Each row is a point. Each copy is the shape, with its points in the same order, stretched, turned, moved and blurred by noise. Say if it was mirrored as well.

Shape (5 x 2)
[[ 20 -39]
 [ 93  -3]
 [ 15 -31]
 [-66 -12]
 [ 17 -25]]
Copy 1 (5 x 2)
[[-22 -51]
 [-91 -19]
 [-21 -39]
 [ 52 -19]
 [-20 -32]]
Copy 1 is: mirrored
Copy 2 (5 x 2)
[[ 29  12]
 [-43  67]
 [ 26   7]
 [ 56 -69]
 [  9  15]]
Copy 2 is: only turned

Shape (10 x 4)
[[-23 -37 -42 -56]
 [ 24  25  50  16]
 [-23  38  17  32]
 [ 27  15  26 -12]
 [-54 -21  11 -21]
 [-13  -8  32  26]
 [ 19  36  33 -25]
 [-83  -4  14  25]
 [-35 -22 -23 -26]
 [ 18 -22 -18 -47]]
Copy 1 (10 x 4)
[[ 70  80 -26  -9]
 [-72 -15  67   7]
 [-82  -9  -5  45]
 [-36   8  49 -25]
 [  9  77   5  63]
 [-30  -3  41  66]
 [-61  29  47 -36]
 [-32  45 -19 121]
 [ 32  58 -22  27]
 [ 44  46  18 -40]]
Copy 1 is: mirrored
Copy 2 (10 x 4)
[[ 50 -53 -21   9]
 [-58  32  42  -4]
 [ -7  50  -1 -34]
 [-38   8  45  15]
 [ 27 -10  12 -55]
 [-48  23   5 -44]
 [-13   7  60  13]
 [ 26  31 -29 -96]
 [ 31 -26 -22 -18]
 [ -5 -41  12  33]]
Copy 2 is: only turned

Shape (11 x 8)
[[-61 -65 -48   5 -58 -61  68  29]
 [ -5  18 -39 -15  -7  12  46 -54]
 [ 32  15 -14  66  21 -51 -37  19]
 [-31  33   3 -43 -22  -3 -57 -63]
 [ 31  72  52  62 -40  -5   9  63]
 [-26  34  61  61 -48 -23  -2 -41]
 [-69  36  40  56  64 -54   4  31]
 [-59 -40  12 -51  -6   0 -51  17]
 [-10 -56 -38 -18  44  55 -34  -5]
 [ 35 -46  15 -47  -4 -66 -38 -26]
 [  4 -52  30 -27  44  46  57  72]]
Copy 1 (11 x 8)
[[ -12   34 -105  -56  -10  -82    2   60]
 [  26  -24    8  -15  -31   -6   22   43]
 [  35   89   18  -24   -4   -8    6  -14]
 [  18  -13   56  -24   21  -12   72   10]
 [ -81   22   13  -75  -44   -4  -44  -48]
 [ -54   -2   35  -15  -37  -39   14  -58]
 [ -42  113   11    2    0  -60    3   76]
 [ -29   29    7   -7   77  -22   47   39]
 [  29   27   26   34   76   20    8   24]
 [  70   86  -38  -21   45   -3   86   -7]
 [ -39   58  -83   14   35   26  -17   52]]
Copy 1 is: mirrored
Copy 2 (11 x 8)
[[-38 -10  33  24 109 -31  22  47]
 [  3 -18  32  13 -12  -3  18  58]
 [-21  29  51 -17   9 -30  -1 -75]
 [  6   6 -35  -7 -53 -46  30  32]
 [ 13 -56  19 -11  27 -17 -60 -58]
 [  7 -42   3 -87  -8 -33   8 -10]
 [-99  19  30 -42  -4  -7 -61 -21]
 [-36  38 -60  29  23 -17   7  28]
 [-23  54 -22  54   6  42  36   5]
 [ 35  88  -8 -16  34 -43  26  15]
 [ -2  38 -16  54  73  74 -44  28]]
Copy 2 is: only turned
